Each row of a before or after table is a point. The points were changed in one or more steps. Then noise was added and the rows were shuffled. The steps act on columns, c1 being the first. Name the steps. A step turns or swaps two columns, mirrors them in a line or flattens them onto one, adds a multiple of one to another, or multiplies or shifts one. Angles are multiples of 10 degrees, from the lower column toward the higher: turns from -170 to 170, lines from 10 to 170 but not 90. Use the fewest steps. Two steps may share a column if one is a turn and the other turns, adds or multiplies; they go together, in the order done. Otherwise the lowest column goes first.

Before:
-11; 9; 12
37; 11; -50
-9; -29; -14
17; -52; -1
-37; -43; 37
-29; 8; -35
15; -35; 40
-27; 14; -3
After (8 x 3):
-59; -16; 9
-34; -43; 25
-86; -47; 28
-79; 22; -12
-33; -39; 22
-62; 2; -1
-13; 30; -17
-78; 12; -7
Steps: shift c1 by -50; flatten c2 and c3 onto the line at 150 degrees

Before (13 x 4):
27; -20; 1; 10
27; -19; -17; 3
27; -38; 0; 6
23; -30; -7; -2
-13; -3; 8; -14
-16; -6; -3; -15
-14; -6; -3; -5
-2; 5; 0; -8
4; 14; 2; 12
23; -19; 8; -3
1; 8; -3; -13
-9; -7; 3; -13
2; 16; 5; -8
After:
-3; -15; -16; -75
3; -16; -8; -74
0; -93; 27; -55
2; 34; 3; -49
-3; 20; 1; -73
-2; -16; -15; -65
0; 13; -3; -69
-6; -75; 23; -63
4; 40; 1; -70
10; -8; -13; -73
-19; -47; 28; -56
8; -48; 23; -64
1; -51; 27; -50
Steps: swap c1 and c3; multiply c2 by 2.5; shift c4 by -60

Before:
14; -28; 24; -18; -7; 4
-47; -9; -22; 1; -6; 27
-33; 17; 17; 23; 2; -2
-5; 7; 20; -8; -1; -25
5; -12; -27; 0; -25; -2
-2; 33; -51; 26; -29; 5
-25; -23; -3; 4; -5; 10
21; 8; 0; 33; -16; 12
11; 10; 28; 1; -17; 7
-11; 10; 15; 4; 21; -14
-11; 3; -6; 0; 22; 29
27; 7; -12; -17; 20; -26
0; 18; 18; -6; 6; 16
After (13 x 6):
41; 16; 12; -32; 1; 1
-6; -10; 4; -39; 1; -51
54; -17; -27; 9; 0; -12
-52; 22; 9; 12; 2; -4
-2; -18; 16; -8; -2; 18
-22; -7; -14; -10; 0; 14
-23; -2; 29; -2; -2; -5
23; -8; 7; -9; 0; 30
-12; -10; -26; 2; -2; 18
-65; 0; -3; -30; 0; 20
-94; 6; 27; 4; 0; -19
10; 8; -4; 6; -1; -27
28; 13; 3; 31; 1; 24
Steps: multiply c1 by 2; turn c2 and c4 by -140 degrees; swap c3 and c6; multiply c5 by 0

Before, 14 rows:
24; 9; 4; 13; -29; -42; 9; 10; 22
-28; -4; 24; 25; 4; 3; 3; -44; -8
64; -42; 28; -2; -17; 18; 18; 17; 7
-21; -8; -7; 17; -62; -27; -13; 2; -10
44; -26; 37; -2; 4; 27; -18; -6; 21
-28; -16; 14; 42; 15; 14; 18; -11; -20
25; -40; 31; 7; -24; 38; 9; -28; -7
-26; -19; 6; 6; -48; -11; 1; 16; 1
81; -4; 15; -32; 6; 14; 1; 1; -23
7; 2; -55; 30; -42; -28; -29; 14; -2
-45; -37; 18; 12; 32; -23; -5; -24; -14
59; -26; 35; 1; -19; 30; -17; 11; -4
-31; -46; 7; 22; 3; -13; 19; -45; 2
27; -29; 25; -29; -14; 49; 21; 2; 31
After (14 x 9):
-20; 56; -35; 22; -10; -17; 15; -19; 51
-74; 14; -43; 29; 4; -2; 2; -4; -34
29; 17; 41; 17; 14; -8; -8; -20; -31
-19; -34; 44; -35; -43; -4; 27; 30; -1
32; -3; 25; 3; -1; -49; -39; -34; 6
47; -16; 13; 2; 30; -38; -41; -2; -23
-27; -43; 10; 15; -26; -2; 31; -8; 37
-29; 35; -17; 41; 2; -23; -16; 19; 33
-40; 34; -16; 49; -19; -21; 15; 23; -2
29; -6; 7; -1; -50; -15; 42; 5; 4
-51; 25; -19; 47; -16; -46; 33; -13; 8
33; 4; 23; 21; 6; -11; -42; -18; -10
18; -28; 19; -6; -61; -16; 28; 13; -22
-12; 46; -12; 35; -21; -33; -10; -20; -14
Steps: turn c1 and c3 by -160 degrees; turn c3 and c4 by -70 degrees; mirror c2 and c6 in the line at 50 degrees; turn c7 and c8 by -70 degrees; add -0.5 times c5 to c7; multiply c9 by 1.6
